Each row of a before or after table is a point. The points were changed in one or more steps. Then noise was added and the rows were shuffled. The steps act on how far a point lies along the listed directions, d1 being the first. Write out the steps. A step turns or swaps two directions, mirrors them in a line or flattens them onto one, adds a multiple of one to another, or multiplies one. Angles are multiples of 10 degrees, from the lower direction toward the higher: turns from -170 to 170, lines from 10 to 170 but not 90. Use the fewest steps. Two steps may share a direction if one is a turn and the other turns, adds or multiplies; they go together, in the order done. Otherwise the lowest direction goes first.
(in the rows, 128 means zero)

Directions:
(1): [117 172]
(2): [172 139]
Before (10 x 2):
[[101 151]
 [168 139]
 [159 134]
 [ 75 137]
 [154 157]
 [ 82 119]
 [166 148]
 [176 105]
 [ 80 142]
 [ 86 165]]
After (10 x 2):
[[ 95 162]
 [154 114]
 [ 83 138]
 [156  86]
 [107 182]
 [164 140]
 [117 163]
 [ 84 165]
 [173 127]
 [170 120]]
Steps: turn d1 and d2 by 30 degrees

Directions:
(1): [145  75 147 155]
(2): [178 119 104  97]
Before (14 x 4):
[[141  92 158 180]
 [ 70 189 148 141]
 [169 121  88  94]
 [148 187 100  73]
 [130 115 136 149]
 [171  87 126 110]
 [ 93 112 143 167]
 [186  52 106 150]
 [159  99 150 161]
 [160 174  91  55]
 [130 187 104 111]
 [112  88 130 179]
 [ 99 107 146 142]
 [169 130  97  67]]
After (14 x 4):
[[123 133 115 127]
 [117 205 112  83]
 [125 107 137 132]
 [147  97 149 168]
 [132  70 128 180]
 [110 184 111  80]
 [147  93 149 176]
 [135 165 136 118]
 [126 104 134 150]
 [135 184 109 110]
 [113 151 112  87]
 [138 113 137 150]
 [117  97 143 135]
 [131  83 126 173]]
Steps: flatten d1 and d2 onto the line at 170 degrees

Directions:
(1): [203 110 141 148 153 106 113 108]
(2): [107  72 113 159 117  89 171 121]
(3): [116 157 136 160 111 141 136  52]
Before (12 x 8):
[[134  49 102 118 142  71 134 182]
 [121 130 147 141 128 128 143 102]
 [194  77 125 129 143  79 150 176]
 [151 134 120 163 134 115 149  77]
 [134  67 113  94 144 116 121 212]
 [ 35 105 104 123 114 107 174 165]
 [111 120 123 157 129 123 134  86]
 [124  70 103 112 140  93 129 205]
 [ 82 159 142 125 103 147 139  86]
 [ 37 121 104 135  98 124 165 112]
 [148 102 118 115 143 138 137 133]
 [ 68 159 124 143 103 156 122  97]]
After (12 x 8):
[[132 115 143 116 142 123 133 156]
 [ 88 101 128  99 119 114 147 175]
 [203 183 153 138 132 145 109  79]
 [123 181 142 139 117 181 102  50]
 [ 62 199 129  85 126 170 111 152]
 [ 70 156 112  73 125 153 113 185]
 [132 113 121 112 153 126 108 166]
 [127 198 138 133 123 170  87  71]
 [173 115 113 116 158 111 128 167]
 [147 127 125 122 139 152 132 102]
 [152 197 142 113 135 163  67  75]
 [ 75 103 109 119 118 125 131 182]]
Steps: turn d2 and d3 by -160 degrees

Directions:
(1): [108 136 120 189 103 152 130  67 113  85 138]
(2): [ 68 155 138 133 128 140 140 170 138  96  67]
(3): [130 153 131  54 106 137 118 111  75  88 132]
Before (12 x 11):
[[143  97 103 204 128 122 122  94 139 135 133]
 [179 119 130  79 110 110 120  86  97 127 171]
 [170 101 120 146 162  91 137 182 164 193 150]
 [115 125 162 136 135 110 120 185 138 150 105]
 [103 165 158  90 117 141 135 131 116 100 105]
 [171 109 126  72  93 133 106  74  81 116 175]
 [167 107 117 159 134 119 118  85 120 132 176]
 [140 159 142  91  88 141 144  80  74 106 144]
 [114 138 133  98 153 114 136 187 160 187 119]
 [109 124 130 122 146 110 125 197 156 155  77]
 [145  83 139 135 196 119 139 174 165 180 122]
 [ 99 140 132 152 146 145 151 143 126  94  92]]
After (12 x 11):
[[ 94 137 124 189 145 126 152 186 162 125  95]
 [ 76 160 131 122 126 139 140 145 132 124 106]
 [ 97 115 120 178 142 118 132 160 153 131  77]
 [147 149 151  74 115 131 126  95  97 120 152]
 [ 85 148 164 134 116 130 121 161 106  98  90]
 [102 152 137 101 137 147 149 146  99  82  93]
 [ 78 155 132 114 115 136 129 165 114  88  62]
 [226  57 117 140 118 112 106  59 130 195 222]
 [149 101 122 183 157 110 121 129 154 157 147]
 [213  81 122 149 127  94 120  73 140 184 206]
 [ 72 123 147 160 171 152 147 169 151 106  68]
 [207 117 129 108 108 112 137  66 102 173 208]]
Steps: multiply d1 by 0; turn d2 and d3 by 60 degrees; multiply d2 by 1.6

Directions:
(1): [203 126 155 165 140 107  97 162 127  83 109 143 123 166]
(2): [ 97 132 175 149  84 108 125 107 172 121 104 164 193 127]
(3): [ 74 115 169 166 150 131 180 156  90 133 116 151  99 166]
Before (9 x 14):
[[130 112 160 159 156 122 134 159 103 111 122 141  97 157]
 [151 132 132 127 116 110 106 114 150 127 115 142 158 129]
 [115 132 112 108 110 129 122  98 157 132 131 121 169 101]
 [137 148 123 115 103 119 117 109 159 133 123 136 156 118]
 [105 130 120 124 118 128 124 126 135 131 129 131 146 117]
 [147 124 136 130 133 128 130 132 136 122 139 128 123 133]
 [131 125 119 127 140 122 121 142 119 130 125 105 114 138]
 [129 130 144 130 121 121 116 125 143 121 123 144 144 128]
 [123 125 161 163 137 120 148 152 115 104 108 148 119 172]]
After (9 x 14):
[[153 130 118 119 127 115 110 117 139 133 123 130 141 126]
 [177 145 107 117 129 123 109 131 140 122 129 123 125 130]
 [  8 130 130 113 109 146 193  97 123 168 130 130 139 116]
 [132 125 142 130 124 128 135 121 143 125 137 134 138 128]
 [194 128 100 120 149 126  99 138 122 106 133 106 118 132]
 [127 126 138 138 124 112 118 136 135 123 114 121 141 141]
 [129 128 107 124 138 131 121 140 117 126 133 120 119 126]
 [115 132 123 116 131 132 121 118 132 139 134 130 127 119]
 [ 22 117 153 123 118 133 167 105 129 163 128 143 140 109]]
Steps: turn d1 and d2 by 110 degrees; add -1.5 times d3 to d1

Directions:
(1): [140  80 119 118  81 183 140 136  75 142 160 174 128 159  99 128 140 132
 139  61]
(2): [ 96 104 125  70  71  74 105 144 146 163 142  89 152 190 150 136 127 126
 101 128]
(3): [153  85 166 160 180 117  96  71 103 116 141 105 177 156 166 139  94 140
 124  93]
(4): [ 84  86 114  89 149 182 109  87  90 144  91 112  92 129 141 102 134 168
 112 180]
Before (11 x 20):
[[150 126 156 160 155 112 112 103 122 118 159 135 168 150 141 147 107 135
  137  71]
 [125 129 124 145 137 130 129 119 108 129 145 125 142 145 136 131 118 120
  125  95]
 [165 134 131 172 103 144 160 153 134 109 151 200 125 110  87 154 141 103
  158  55]
 [171  91 153 200 200 174 113  63  91  92 128 137 145 107 119 119 112 142
  143  93]
 [184 130 147 157  73 108 160 141 127 118 191 131 183 157 117 161 131 109
  151  36]
 [168 127 110 159 131 157 145 134 111 124 144 144 131 116 141 137 138 132
  151  89]
 [116 192 100 136 119 126 168 200 166 125 129 162  85  86  80 129 165 116
  139 153]
 [199 124 158 207 165 187 144 102  75 104 151 195 129 110 105 127 115 142
  164  53]
 [113 133 127 142 193 127 118 111 129 108 115 107 127 119 136 146 134 135
  130 157]
 [169 127 135 142  92  81 138 162 142 147 173 143 170 158 109 160 131  89
  143  76]
 [123 138 129 111  72 122 128 170 135 153 146 130 130 154 122 143 136 122
  132  96]]
After (11 x 20):
[[113  86 148 160 232 174 100  56  84 119 104 112 125 119 149 118 121 177
  122 149]
 [130 158 125 162 182 115 135 133 146  95 121 128 130 103 124 158 138 116
  140 140]
 [176 185 110 201 136 187 180 160 142  85 129 200  81  42  43 115 159 101
  165 112]
 [179 177 112 192 146 243 191 154  89 102 121 241  52  39  48 105 156 139
  181 109]
 [112  99  99 133 141 230 148 113  83 118  97 193  61  87  87 114 154 147
  150 125]
 [ 90  97 126  87  84 138 106 137 115 169 128 104 128 174 144 134 132 151
  117 122]
 [110 147 103 120 108 139 145 148 119 138 137 134 114 131 114 118 140 120
  123 118]
 [101 171 100 109  88 146 152 166 140 143 125 160  94 108  93 127 154 130
  137 136]
 [ 85  92  90  56  84 154 125 149 107 182 112 127  93 151 107 118 156 139
  120 170]
 [ 92 113  86  58  40 190 170 149 104 161 124 131  84 134  97 111 175 153
  136 151]
 [150 137  96 155 131 187 157 132 106 128 123 157  97  94 129 119 152 140
  156 118]]
Steps: add 0.3 times d1 to d3; turn d3 and d4 by -150 degrees; multiply d2 by 1.6

Directions:
(1): [135 125 110 185 100 147  81 117 112 115  95 122 156 199 129 178  76  63
 115 129 153 142 123  84 141 110 149 144 176 171  98 139]
(2): [137  80  64 133 105  84 131  78 140  92  79 159 125  83  92 114 143  76
 147 188 132  69 142 134  96 146 141  94 135 125 125 121]
Before (11 x 32):
[[129 131 116 141 116 131 115 118 123 124 114 129 134 144 128 142 120 101
  128 133 135 126 131 117 118 125 139 136 144 137 123 127]
 [125 138 130 136 118 146 120 127 122 124 121 126 141 145 131 147 115 119
  120 123 130 137 117 115 136 122 125 138 141 140 123 128]
 [122 136 138 132 138 140 114 142 112 134 129 114 131 161 149 150 119 124
  127 114 125 158 126 121 144 120 128 130 137 134 131 135]
 [143 111  89 167 107 123  97 101 125 106  82 141 140 167 110 155  96  68
  110 143 141 112 126 104 121 117 147 123 168 158 110 132]
 [129 133 133 100 135 111 149 133 140 136 147 132 108  99 129 110 144 154
  143 123 117 124 128 150 130 134 121 118 118 116 143 131]
 [119 149 138 119 136 136 132 139 132 144 144 109 132 144 141 137 124 142
  126 100 128 138 128 124 130 114 123 135 117 129 124 129]
 [125 107 111 119 120 100 133 114 128 122 121 127 120  99 114 111 139 113
  139 151 120 113 135 138 115 135 127 114 118 112 134 123]
 [121 141 149 102 152 133 140 138 133 153 156 123 120 100 146 100 148 169
  130 117 105 138 130 140 128 134 115 134 102 108 143 124]
 [130 143 158 100 148 133 144 150 142 147 152 126 113 109 140 115 149 160
  133 125 114 143 124 136 132 126 119 139 104 100 137 126]
 [132 132 129 116 129 124 121 122 142 135 131 127 129 115 121 125 140 148
  116 125 124 124 131 138 131 134 120 127 119 125 133 126]
 [130 134 135 149 115 131 100 134 121 132 130 124 129 154 128 141 108 120
  127 120 134 139 124 118 131 127 127 130 144 144 128 133]]
After (11 x 32):
[[127 134 139  77 146 103 168 137 147 140 159 135  97  69 128  89 166 179
  149 124 107 117 130 168 124 141 112 111  99  99 156 127]
 [134 122 115 166 102 126  88 119 120 120 110 131 136 163 120 151  97  90
  129 135 142 130 126 107 127 127 136 126 159 155 119 134]
 [130 140 123 156 113 145 102 124 116 127 114 122 142 171 135 159 103  93
  121 122 141 141 128 103 128 118 142 147 156 149 115 131]
 [131 131 131 107 133 119 128 123 145 136 135 129 124 103 121 117 148 157
  119 126 120 121 132 145 128 137 117 124 111 118 138 125]
 [122 118 126  78 154 102 163 119 147 141 148 142 105  44 128  69 180 174
  145 146  95 102 139 164 106 151 111 110  82  87 156 116]
 [132 119 131  80 148 102 165 128 155 134 140 146 101  56 121  87 178 159
  148 156 106 106 134 157 109 143 117 115  88  81 148 118]
 [129 128 112 151 106 142 109 114 121 113 102 131 147 153 123 156 105  93
  121 137 136 128 119 106 133 122 133 135 155 150 115 129]
 [117 140 158 105 140 126 140 150 122 149 160 107 117 117 139 111 137 160
  129 110 112 151 126 142 134 127 114 134 105 106 141 125]
 [141 145 125 202 105 168  63 130 105 124  95 114 161 249 137 200  49  62
   87 100 156 165 112  69 154  91 152 159 196 189  91 144]
 [129 108  99 146 119 119 106 112 116 111  94 131 135 150 128 152 117  81
  135 148 132 128 132 115 128 127 139 115 151 141 124 134]
 [124 120 100 122 123 109 135 110 140 123 115 128 130 116 119 128 134 113
  137 136 130 102 137 128 111 125 130 115 120 127 123 125]]
Steps: multiply d1 by 2; multiply d2 by -1
